Each row of a before or after table is a point. One or more steps were done to the points. Then noise was added and the rows were shuffled. The steps act on how far a point lies along the listed directions, d1 being the first. Name the steps. A step turns or swaps two directions, mirrors them in a line or flattens them onto one, adds a multiple of one to another, or multiplies one. Angles are multiples of 10 degrees, from the lower direction toward the higher: turns from -170 to 170, lines from 10 to 170 but not 90. Use the fewest steps. Two steps may share a direction if one is a turn and the other turns, adds or multiplies; they go together, in the order done. Otherwise the lowest direction goes first.
(in the rows, 100 means zero)

Directions:
(1): 141  153  130
(2): 99  65  164
(3): 161  63  81
Before (9 x 3):
142  127  81
106  101  98
86  116  25
123  97  142
100  123  139
87  119  99
83  158  48
105  55  108
99  163  130
After (9 x 3):
179  186  194
112  176  123
123  6  66
171  65  130
124  160  153
43  80  54
110  105  97
176  156  106
113  99  123
Steps: multiply d1 by 2.5; mirror d2 and d3 in the line at 130 degrees

Directions:
(1): 52  38  127  38  92  106
(2): 17  105  68  144  94  71
Before, 11 rows:
114  96  122  66  101  121
68  93  89  113  93  87
106  130  90  122  94  92
67  98  100  98  101  99
134  132  94  115  113  110
141  109  101  106  110  103
141  127  94  139  116  100
80  79  97  76  92  94
128  102  107  80  109  115
93  104  89  110  97  94
140  123  98  122  90  98
After (11 x 6):
69  107  80  125  96  84
189  98  131  49  113  136
173  138  103  104  116  120
179  129  108  114  92  109
63  73  95  76  90  92
172  89  148  29  104  143
172  136  97  137  119  105
23  99  85  117  99  85
6  96  67  144  88  66
91  137  79  138  93  84
195  110  118  86  114  120
Steps: multiply d1 by 1.3; multiply d2 by 3

Directions:
(1): 139  180  40  120  136  54  80  92  119
(2): 40  111  89  95  133  141  30  36  80
(3): 51  101  60  30  132  112  140  119  165
Before, 8 rows:
106  81  115  68  84  90  110  138  109
111  156  62  85  110  78  88  96  132
71  74  130  69  81  110  144  134  112
67  87  92  59  96  120  92  96  102
111  100  110  87  106  120  98  112  102
145  145  97  169  104  70  74  73  91
110  144  89  126  98  112  58  76  101
73  32  129  56  90  119  134  141  126
After:
167  107  112  103  69  56  120  159  99
43  54  119  68  101  136  143  105  140
30  103  96  72  111  160  62  64  118
120  107  108  99  104  113  94  112  99
93  127  76  100  107  105  36  58  70
78  128  68  58  111  98  104  105  147
199  118  112  158  78  40  97  138  83
168  134  120  144  68  49  123  136  86
Steps: swap d1 and d3; multiply d2 by 2.5

Directions:
(1): 56  122  50  100  145  114  116  145  113  27  51
(2): 183  163  92  71  122  69  105  92  127  57  138
(3): 125  36  81  75  119  149  22  75  137  71  104
(4): 135  103  88  112  174  146  141  99  128  172  77
(5): 104  135  118  195  129  80  27  108  100  105  92
(6): 101  166  112  38  78  130  47  115  79  134  45
Before, 8 rows:
81  152  100  108  100  105  130  132  88  96  58
94  112  123  174  104  71  85  112  101  105  101
96  106  89  71  109  124  87  96  102  99  65
64  101  92  92  95  83  162  121  90  117  92
92  100  123  62  63  77  117  83  57  97  95
32  75  87  136  91  97  31  122  97  50  78
110  168  83  129  151  76  159  119  107  80  101
73  96  93  62  63  120  60  102  89  112  86
After:
164  124  112  91  119  90  102  88  129  104  127
63  82  80  91  70  77  130  104  95  66  123
123  68  111  88  73  117  50  79  111  69  114
122  82  51  78  144  101  148  105  148  35  129
83  49  122  118  86  85  117  74  68  111  115
130  101  113  109  121  141  1  76  116  117  97
75  93  92  88  89  94  86  99  92  66  85
101  47  102  66  89  124  78  82  109  135  102
Steps: mirror d1 and d3 in the line at 30 degrees; mirror d2 and d5 in the line at 50 degrees; turn d4 and d6 by 100 degrees
